Each row of a before or after table is a point. The points were changed in one or more steps. Then noise was added and the rows were shuffled. The steps act on columns, c1 being the first. Name the steps. A step turns or swaps two columns, mirrors them in a line or flattens them onto one, adds a multiple of one to another, or multiplies or shifts one. Angles are multiples of 10 degrees, from the lower column toward the higher: turns from -170 to 170, lines from 10 to 170 but not 90. Use the fewest steps. Two steps may share a column if one is a turn and the other turns, adds or multiplies; they go together, in the order done. Otherwise the lowest column goes first.

Before (13 x 2):
[[ 0.22 -0.29]
 [-0.56 -0.66]
 [ 0.58 -0.54]
 [-0.54 -0.37]
 [ 0.23 -0.25]
 [ 0.00  0.28]
 [-0.13  0.43]
 [-0.02  0.09]
 [ 0.05 -0.09]
 [-0.36 -0.50]
 [-0.71 -0.11]
 [-0.73  0.70]
 [-0.43 -0.65]]
After, 13 rows:
[[-0.21 -0.39]
 [-0.03  0.42]
 [-0.02  0.08]
 [ 0.23 -0.56]
 [ 0.09 -0.27]
 [ 0.02  0.29]
 [-0.28 -0.12]
 [ 0.01 -0.09]
 [-0.13 -0.49]
 [-0.17 -0.64]
 [ 0.10 -0.28]
 [-0.27  0.71]
 [-0.20 -0.66]]
Steps: multiply c1 by 0.4

Before (12 x 3):
[[ 0.51  0.67 -0.53]
 [-0.34  0.05  0.09]
 [-0.34 -0.54 -0.26]
 [-0.05  0.19  0.45]
 [-0.86  0.77 -0.52]
 [ 0.01  0.14  0.00]
 [-0.51  0.04 -0.50]
 [-0.30 -0.49 -0.03]
 [-0.16 -0.40 -0.11]
 [ 0.19  0.11 -1.04]
 [ 0.36  0.15  0.01]
 [ 0.44  0.76 -0.38]]
After, 12 rows:
[[ 0.22  0.11 -1.06]
 [ 0.42 -0.53 -0.13]
 [ 0.29  0.04  0.18]
 [-0.09  0.14  0.48]
 [ 0.98  0.76 -0.22]
 [ 0.00  0.14  0.02]
 [-0.28  0.69 -0.68]
 [ 0.25 -0.45  0.03]
 [ 0.64  0.02 -0.30]
 [-0.29  0.75 -0.47]
 [ 0.21 -0.39 -0.08]
 [-0.36  0.17 -0.07]]
Steps: mirror c1 and c3 in the line at 100 degrees

Before:
[[ 0.13 -0.15  0.39  0.09 -0.39  0.16]
 [-0.11  0.10 -0.44  0.00 -0.16 -0.06]
 [ 0.26 -0.42  0.29 -0.36  0.28  0.06]
 [ 0.29 -0.28 -0.16 -0.14  0.01 -0.08]
 [ 0.29 -0.49  0.13  0.19  0.15  0.21]
 [-2.34 -0.25  0.13 -0.10  0.19 -0.39]
 [ 0.11  0.38  0.20  0.29  0.32 -0.21]
 [ 0.31  0.23  0.07 -0.36  0.01  0.38]
 [ 0.43 -0.17  0.32 -0.26 -0.15 -0.38]]
After:
[[ 0.78 -0.07  0.41  0.09 -0.39  0.15]
 [ 0.88 -0.16 -0.17 -0.19 -0.05 -0.07]
 [ 0.85  0.33  0.04 -0.36  0.04  0.36]
 [ 1.01 -0.04  0.36 -0.26 -0.17 -0.37]
 [ 0.73  0.48  0.22  0.29  0.31 -0.24]
 [ 0.57  0.20 -0.43  0.02 -0.19 -0.07]
 [ 0.84 -0.31  0.29 -0.39  0.32  0.02]
 [ 0.88 -0.40  0.12  0.20  0.17  0.21]
 [-1.73 -0.12  0.11 -0.09  0.20 -0.36]]
Steps: shift c1 by 0.60; shift c2 by 0.10

Before:
[[-0.32  0.26  0.68 -0.52  0.52  0.21  0.13 -0.18  0.45]
 [-0.76  0.46  0.53 -0.22 -0.64 -0.66 -0.44 -0.25 -0.20]
 [-0.07 -0.01  0.82 -0.28  0.23  0.56 -0.90  0.41  0.19]
 [-0.69 -0.38 -0.19  0.63  0.21 -0.07 -0.23 -0.04 -0.90]
 [-0.07  0.08  1.29  0.06 -0.35  0.27 -0.39  0.15  0.03]
 [-1.12 -0.52 -0.50  0.35 -0.76 -0.41 -0.06 -0.32 -0.33]
 [-0.62  0.17  0.79 -0.58 -0.05 -0.37  0.11  0.43  0.14]
 [-0.23 -0.03  0.97 -0.92 -0.15 -0.20 -0.16 -0.14 -0.09]]
After:
[[-0.08 -0.01  0.82 -0.28  0.22  0.57 -0.42  0.33  0.21]
 [-0.65  0.17  0.75 -0.54 -0.06 -0.39  0.05  0.36  0.14]
 [-0.70 -0.42 -0.20  0.64  0.25 -0.05 -0.08 -0.06 -0.88]
 [-0.33  0.23  0.70 -0.50  0.48  0.20  0.03 -0.11  0.46]
 [-0.03  0.06  1.30  0.06 -0.34  0.29 -0.17  0.13  0.09]
 [-0.76  0.46  0.51 -0.27 -0.60 -0.65 -0.19 -0.17 -0.15]
 [-1.14 -0.50 -0.51  0.30 -0.74 -0.41  0.00 -0.23 -0.31]
 [-0.19 -0.03  0.99 -0.93 -0.12 -0.19 -0.11 -0.09 -0.07]]
Steps: multiply c7 by 0.4; multiply c8 by 0.7

Before, 9 rows:
[[ 0.47  0.12 -0.69  0.87  0.91  0.22 -0.61  0.11 -0.28 -0.40  0.30]
 [ 0.21  0.05  0.70  1.11  0.55  1.03  0.25  0.32 -0.12 -0.31  0.75]
 [-0.04  1.09 -0.15 -0.43 -0.13 -0.57 -0.26 -0.46 -0.54  0.13 -0.23]
 [-0.33  0.72  0.23 -0.18 -0.41  0.48  0.15 -0.26  0.26 -0.37  1.14]
 [ 0.10  0.30 -0.41  0.72  0.20  0.08  0.47  0.54 -0.19  0.22  0.23]
 [ 0.06  0.52  0.14 -0.34 -0.12  0.30 -0.46 -0.06  0.37 -0.27  0.09]
 [ 0.81 -0.14  0.48  0.46 -0.08  0.12  0.31  0.12  0.29 -0.20  0.51]
 [-0.09 -0.13  0.68  0.11  0.11 -0.58 -0.26 -0.15  0.22 -0.23  0.24]
 [ 0.60  0.36  0.10  0.84 -0.19  0.12  0.42 -0.32  0.67 -0.26 -0.34]]
After:
[[ 0.79 -0.15  0.47  0.46 -0.14  0.11  0.01  0.12  0.29 -0.19  1.00]
 [ 0.22  0.05  0.69  1.11  0.49  1.02 -0.07  0.32 -0.10 -0.30  1.23]
 [-0.04  1.10 -0.13 -0.42 -0.07 -0.56  0.03 -0.46 -0.54  0.13  0.26]
 [ 0.07  0.51  0.14 -0.33 -0.06  0.30 -0.01 -0.06  0.39 -0.28  0.59]
 [-0.33  0.73  0.23 -0.17 -0.42  0.46  0.06 -0.26  0.25 -0.36  1.63]
 [ 0.09  0.30 -0.39  0.70  0.10  0.07 -0.04  0.55 -0.18  0.22  0.73]
 [-0.09 -0.12  0.69  0.12  0.16 -0.57 -0.03 -0.15  0.21 -0.22  0.74]
 [ 0.48  0.13 -0.69  0.86  1.00  0.23 -0.18  0.10 -0.27 -0.41  0.80]
 [ 0.61  0.37  0.10  0.85 -0.26  0.13  0.05 -0.31  0.67 -0.25  0.14]]
Steps: flatten c5 and c7 onto the line at 170 degrees; shift c11 by 0.50

Before, 8 rows:
[[ 0.55  0.35 -0.22 -0.18 -0.31 -0.15 -0.73  0.05  0.19  0.28  0.12 -0.56
  -0.55  0.31]
 [-0.04  0.14 -0.43 -0.60  0.50  0.22  0.45  0.53  0.21  0.15 -0.18 -0.20
   0.62 -0.21]
 [ 0.23  0.47 -0.77 -0.47 -0.37  0.25  0.00 -0.23  0.26  0.33 -0.10 -0.07
  -0.14 -0.24]
 [-0.52 -0.51  0.00 -0.57  0.60 -0.18  0.01  0.52 -0.28  0.53 -0.35  0.39
   0.72 -0.52]
 [ 0.48  0.28 -0.17 -0.11 -0.74 -0.09 -0.61 -0.64  0.06  0.10  0.37 -0.42
  -0.14  0.81]
 [-0.13  0.26  0.67 -0.35  0.18 -0.93 -0.21  0.59 -0.82 -0.82 -0.58  0.68
   0.51 -0.28]
 [-0.68 -0.20  0.28 -0.06 -0.04 -0.59 -0.20 -0.06 -0.13 -0.13  0.19 -0.47
  -0.76  0.37]
 [ 0.17 -0.08 -0.88 -0.47  0.47  0.26  0.17  0.16 -0.48 -0.16 -0.51 -0.31
  -0.01 -0.17]]
After, 8 rows:
[[ 0.57  0.22 -0.22 -0.19  0.00 -0.10 -0.73  0.06  0.17 -0.01  0.08  0.59
  -0.56  0.33]
 [-0.14 -0.72  0.67 -0.36  0.13 -0.92 -0.21  0.59 -0.86 -0.57 -0.58 -0.34
   0.52 -0.27]
 [ 0.49  0.15 -0.18 -0.12 -0.04  0.05 -0.63 -0.60  0.02  0.04  0.39  0.41
  -0.13  0.82]
 [-0.68  0.47  0.28 -0.07  0.11 -0.56 -0.20 -0.04 -0.13 -0.51  0.19  0.13
  -0.75  0.36]
 [-0.51  0.03  0.01 -0.59  0.09 -0.31  0.01  0.52 -0.27  0.90 -0.38 -0.84
   0.75 -0.49]
 [ 0.16  0.31 -0.86 -0.44 -0.03  0.15  0.16  0.19 -0.49 -0.18 -0.54 -0.01
  -0.03 -0.16]
 [-0.02  0.07 -0.45 -0.60 -0.03  0.13  0.44  0.56  0.23  0.43 -0.23  0.05
   0.64 -0.21]
 [ 0.25 -0.26 -0.75 -0.43 -0.03  0.33  0.00 -0.23  0.25  0.28 -0.09  0.26
  -0.13 -0.23]]
Steps: turn c2 and c12 by 130 degrees; add 0.3 times c4 to c12; flatten c5 and c6 onto the line at 100 degrees; add 0.5 times c13 to c10

Before, 9 rows:
[[-0.55 -0.37 -0.35  0.12  0.11  0.35 -0.54 -0.88 -0.03  0.57 -0.23 -0.39
  -0.46  0.15  0.00 -0.26 -0.30  0.27 -0.69 -0.02]
 [ 0.06 -0.40  0.20 -0.48 -0.21  0.89  0.15 -0.83 -0.10  0.38  0.18  0.45
   0.61 -0.39 -0.13 -0.52  0.64 -0.35 -0.22  0.30]
 [-0.23 -0.87  0.09 -0.60 -0.46  0.49 -0.18 -0.79 -0.26  0.63  0.09  0.23
   0.16 -0.40  0.62 -0.86  0.49 -0.05 -0.34 -0.33]
 [ 0.35  0.23  0.33 -0.34  0.10  0.48 -0.12  0.35  0.01 -0.24  0.33 -0.02
   0.09 -1.01 -0.07  0.12  0.58 -0.52 -0.13 -0.25]
 [ 0.29  0.31 -0.11  0.92 -0.15 -0.24  0.07 -0.07 -0.03 -0.26  0.56 -0.25
  -0.46  0.39  0.10  0.57 -0.79  0.29 -0.85  0.20]
 [ 0.17 -0.01  0.24 -0.06  0.79  0.41  0.20  0.14  0.34  0.08  0.53  0.74
   0.43 -0.55  0.25 -0.22 -0.09 -0.70 -0.09 -0.33]
 [-0.20  0.44 -0.57  0.50 -0.52  0.16  0.25 -0.63 -0.06 -0.35 -0.43 -0.30
  -0.42  0.13  0.40  0.40 -0.38 -0.09 -0.34  0.01]
 [ 0.65  0.21  0.58  0.25  0.77 -0.08  1.22  0.38 -0.36 -0.04  0.30  0.04
   0.23 -0.18  0.10  0.13 -0.35 -0.20  0.49 -0.11]
 [ 0.72  0.41 -0.69  0.50 -0.24 -0.48 -0.37 -0.46 -0.33 -0.41  0.09 -0.11
  -0.28  0.22  0.10  0.04 -0.60 -0.09 -0.36  0.89]]
After:
[[ 0.72  0.29  0.00  0.51 -0.23 -0.47 -0.36 -0.46 -0.27 -0.41  0.10 -0.10
  -0.27  0.19  0.11  0.28 -1.03 -0.07 -0.34  0.89]
 [ 0.07  0.02 -0.01 -0.48 -0.22  0.89  0.15 -0.82 -0.89  0.38  0.17  0.43
   0.61 -0.40 -0.12 -0.66  1.56 -0.37 -0.21  0.30]
 [ 0.29 -0.11  0.00  0.91 -0.14 -0.24  0.05 -0.08  0.83 -0.26  0.56 -0.25
  -0.46  0.40  0.09  0.64 -1.48  0.28 -0.85  0.20]
 [ 0.64  0.07  0.00  0.25  0.77 -0.08  1.20  0.37 -0.16 -0.05  0.28  0.02
   0.25 -0.17  0.11  0.25  0.00 -0.20  0.49 -0.12]
 [ 0.35  0.09 -0.01 -0.34  0.11  0.50 -0.13  0.32  0.18 -0.24  0.31 -0.03
   0.07 -1.02 -0.08  0.24  0.73 -0.52 -0.14 -0.26]
 [ 0.17  0.14  0.01 -0.06  0.80  0.41  0.18  0.16 -0.01  0.10  0.53  0.75
   0.45 -0.54  0.25 -0.18  0.55 -0.72 -0.07 -0.34]
 [-0.19  0.09 -0.01  0.50 -0.52  0.16  0.24 -0.62  0.53 -0.35 -0.43 -0.30
  -0.42  0.13  0.43  0.60 -1.03 -0.08 -0.33  0.01]
 [-0.53 -0.12  0.00  0.12  0.11  0.35 -0.54 -0.89 -0.41  0.58 -0.23 -0.38
  -0.45  0.15 -0.01 -0.44 -0.99  0.25 -0.70 -0.02]
 [-0.24 -0.11  0.00 -0.58 -0.46  0.47 -0.17 -0.78 -1.55  0.63  0.09  0.24
   0.17 -0.39  0.62 -1.23  0.72 -0.04 -0.34 -0.32]]
Steps: add 1.5 times c16 to c9; turn c2 and c16 by 40 degrees; multiply c3 by 0; add 1.5 times c13 to c17

Before:
[[ 0.09  0.33  0.28  0.27 -0.20  0.17 -0.06 -1.85 -0.08 -0.36  0.11 -0.27
   0.95 -0.60 -0.20  0.23 -0.24  0.07  0.14  0.18  0.16  0.26 -0.10  0.14]
 [ 0.04 -0.22  0.38 -0.12 -0.08  0.16 -0.48  0.03 -0.08 -0.04  0.98 -0.10
   0.75 -0.32 -0.40 -0.08  1.10 -0.47 -0.25 -1.03 -0.40  0.34  0.05  0.35]
 [ 0.02 -0.11  0.27  0.11  2.29  0.43 -0.23  0.65  0.00 -0.27  0.01 -0.04
  -0.17  0.17  0.21  0.15 -0.34 -0.16 -0.17 -0.76 -0.10  0.21 -0.22  0.81]
 [-0.33  0.36  0.25 -0.20 -0.05  0.01 -0.32  0.47  0.14 -0.09  0.55 -0.80
   0.18 -0.36 -0.10  0.20  0.25 -0.29  0.03  0.24  0.38 -0.06 -0.05  0.71]
 [ 0.92 -0.23  0.73 -0.04 -0.57  0.44  0.99  0.44  0.01  1.44  0.09  0.53
  -0.24 -0.04 -0.55  0.29 -0.50  0.45  0.15  0.25 -0.16 -0.03 -0.08  0.33]
 [-0.21  0.38  0.41 -0.02 -0.53  0.03  0.05  0.42  0.00 -0.05  0.10  0.63
   0.29  0.22 -0.24  0.63 -0.44 -0.22  0.36  0.22  0.29 -0.07 -0.13 -0.03]
 [-0.29 -0.28  0.11  0.34 -0.35  0.40  0.11  0.40  0.06 -0.23  0.14  0.51
  -0.15 -0.44 -0.54  0.13 -0.46  0.04 -0.26  0.10  0.26  0.22  0.01  0.37]
 [-0.11 -0.21  0.91 -0.22 -0.49  0.07 -0.50  0.16 -0.05 -0.17  0.04  0.73
  -0.25 -0.44 -0.41  0.27 -0.01  0.49  0.00 -0.45 -0.10 -0.38 -0.34 -0.04]]
After (8 x 24):
[[ 0.10  0.32 -0.61  0.27  0.19  0.18  0.04 -1.82  0.07 -0.38  0.19 -0.20
   0.95  0.28  0.11  0.20 -0.26  0.09  0.14 -0.17  0.15  0.26 -0.10  0.17]
 [ 0.06 -0.22 -0.34 -0.13  0.25  0.15 -0.33  0.02  0.26 -0.05  0.39 -0.05
   0.76  0.40  0.98 -0.09  1.12 -0.47 -0.23 -0.17 -0.42  0.36  0.01 -1.06]
 [-0.22  0.42  0.23 -0.03  0.52  0.05  0.19  0.40 -0.10 -0.04  0.24  0.46
   0.30  0.42  0.12  0.65 -0.42 -0.18  0.39 -0.02  0.30 -0.08 -0.13  0.24]
 [ 0.03 -0.11  0.18  0.11 -2.07  0.43 -0.85  0.65  0.49 -0.27 -0.22 -0.02
  -0.17  0.24  0.03  0.20 -0.34 -0.13 -0.14 -0.68 -0.12  0.18 -0.22 -0.87]
 [-0.27 -0.27 -0.41  0.33  0.31  0.41  0.14  0.37 -0.17 -0.21  0.54  0.27
  -0.13  0.11  0.14  0.13 -0.47  0.02 -0.29 -0.38  0.25  0.19 -0.02  0.02]
 [-0.32  0.37 -0.38 -0.18  0.19  0.01 -0.31  0.48  0.03 -0.11  0.12 -1.03
   0.19  0.24  0.54  0.16  0.25 -0.28  0.05 -0.75  0.37 -0.05 -0.03  0.08]
 [ 0.93 -0.20 -0.07 -0.04  0.19  0.44  0.97  0.44 -0.57  1.40  0.54  1.13
  -0.25  0.73  0.09  0.27 -0.49  0.47  0.13 -0.36 -0.13 -0.04 -0.06  0.19]
 [-0.09 -0.21 -0.46 -0.22  0.64  0.12 -0.23  0.18  0.16 -0.14  0.40  0.64
  -0.24  0.91  0.05  0.27 -0.01  0.48 -0.02  0.13 -0.12 -0.39 -0.34 -0.45]]
Steps: add 0.7 times c1 to c12; swap c3 and c14; turn c5 and c7 by 160 degrees; turn c7 and c9 by 150 degrees; turn c11 and c15 by 90 degrees; turn c20 and c24 by 100 degrees
